Each row is a point. Each copy is the shape, with its points in the same order, turned, moved and blurred by noise. Is it also mirrored, or only turned?
In the rows, zero is written as 128.

Shape:
[[ 83  60]
 [127 168]
 [ 90 186]
 [157 107]
 [144 136]]
Copy 1:
[[ 61 193]
 [133  86]
 [102  70]
 [139 157]
 [126 135]]
Copy 1 is: mirrored
Copy 2:
[[181  72]
 [139 178]
 [180 198]
 [109 116]
 [124 146]]
Copy 2 is: mirrored
Copy 3:
[[ 84 153]
 [204 101]
 [199 138]
 [135  79]
 [166  97]]
Copy 3 is: only turned

Shape, 7 rows:
[[101 167 155]
 [ 81 125 153]
 [100 172 187]
 [169 134  51]
 [157 141  57]
 [186 119  67]
 [154 127 139]]
Copy 1:
[[122 113 175]
 [153  92 156]
 [138 123 200]
 [ 63 144  66]
 [ 65 135  75]
 [ 78 164  63]
 [127 161 128]]
Copy 1 is: only turned
Copy 2, 7 rows:
[[ 67 108 130]
 [101  81 108]
 [ 44 103 144]
 [165 204 126]
 [147 196 117]
 [182 185 143]
 [138 131 166]]
Copy 2 is: only turned
Copy 3:
[[118 147  85]
 [ 90 179 104]
 [141 163  79]
 [ 82  63 170]
 [ 95  69 159]
 [104  80 183]
 [131 138 148]]
Copy 3 is: only turned
Copy 4:
[[171 114 163]
 [123 100 168]
 [171  83 184]
 [153 215 100]
 [150 208 111]
 [152 194  65]
 [154 119 103]]
Copy 4 is: only turned

Shape, 9 rows:
[[131 152 125  61]
 [133  69  77 167]
 [ 25 126  70 175]
 [169 112 143  93]
 [132 178 145 118]
 [141 153 139  68]
 [153  91 139 151]
 [ 95 158  89  80]
 [141  69 157 123]]
Copy 1 (9 x 4):
[[167 152 107  75]
 [ 85  64  84 153]
 [122 157  69 246]
 [118 116 113  64]
 [147 166 143 119]
 [155 145 127  70]
 [ 73 105 129 105]
 [193 148  92 115]
 [ 66 121  84  92]]
Copy 1 is: only turned
Copy 2 (9 x 4):
[[ 84 154 158 145]
 [ 83 107  41  68]
 [ 86   8  76 122]
 [107 183 112 118]
 [144 127 150 120]
 [106 161 151 143]
 [134 144  62  97]
 [ 64  96 150 136]
 [125 157  47 131]]
Copy 2 is: mirrored
Copy 3, 9 rows:
[[146  73 149 112]
 [ 80 156 210 188]
 [ 69 181  84 192]
 [154 103 207 135]
 [150 133 149  86]
 [172  88 166 106]
 [127 157 217 167]
 [118  90 119 132]
 [165 137 208 178]]
Copy 3 is: mirrored
Copy 4:
[[173  89 154 105]
 [ 71 125  51 123]
 [176 184   9 112]
 [115  91 164 128]
 [184  99 136 162]
 [161  96 155 113]
 [ 89 124 116 158]
 [182 106  97  90]
 [ 84 141 150 130]]
Copy 4 is: only turned

Shape, 12 rows:
[[118 154 191 159 168 140]
 [131  74 123 136 107 148]
 [176 117 161  92 161 176]
 [152 153  83  17  67  91]
 [113  98 151 100 109 176]
 [128 149 157 130 182 126]
 [122 195 111 145 233 120]
 [133 165  49 204 150 138]
 [164 176 155 149 147 173]
 [147 116 159 194  87 126]
 [113 175 130  97 171 101]
 [169 168 135 138 169 127]]
Copy 1 (12 x 6):
[[120 173 119  73 163  75]
 [ 95 102 128 149 118 114]
 [ 96 108 125  47 125 137]
 [136 165 146 138  60 249]
 [ 62 130 128 120 137 141]
 [146 156 133  74 161 109]
 [212 151 115  61 203 125]
 [203 113  51 155 170 114]
 [126 149  65  64 138 113]
 [114 150  88 145  98  60]
 [169 179 144  88 156 155]
 [169 142 100  67 130 118]]
Copy 1 is: mirrored
Copy 2, 12 rows:
[[176 175 109 176 125 104]
 [129  94 170 152  87 130]
 [204  96 111 118 109 123]
 [ 77 107  93  27  39 118]
 [153  97 128 159  54 120]
 [156 149  95 146 140 102]
 [127 156  48 150 198 121]
 [ 74 149 120 160 170 203]
 [183 156 100 142 120 168]
 [143 175 194 156  96 146]
 [116 153  67 117 129  94]
 [157 154 106 114 149 138]]
Copy 2 is: mirrored
Copy 3:
[[153  74 159 155 148 148]
 [140 157 100 139 104  92]
 [ 90  87 133 107  77 122]
 [145 217 158  14  75 159]
 [123 149 112 150  76 139]
 [125  94 172 125 147 131]
 [ 88  93 189 103 214 147]
 [126 139  86  99 236 114]
 [126  70 112 107 140 157]
 [205 109  91 136 133 106]
 [125 136 193  95 159 156]
 [127  83 148  84 156 128]]
Copy 3 is: only turned
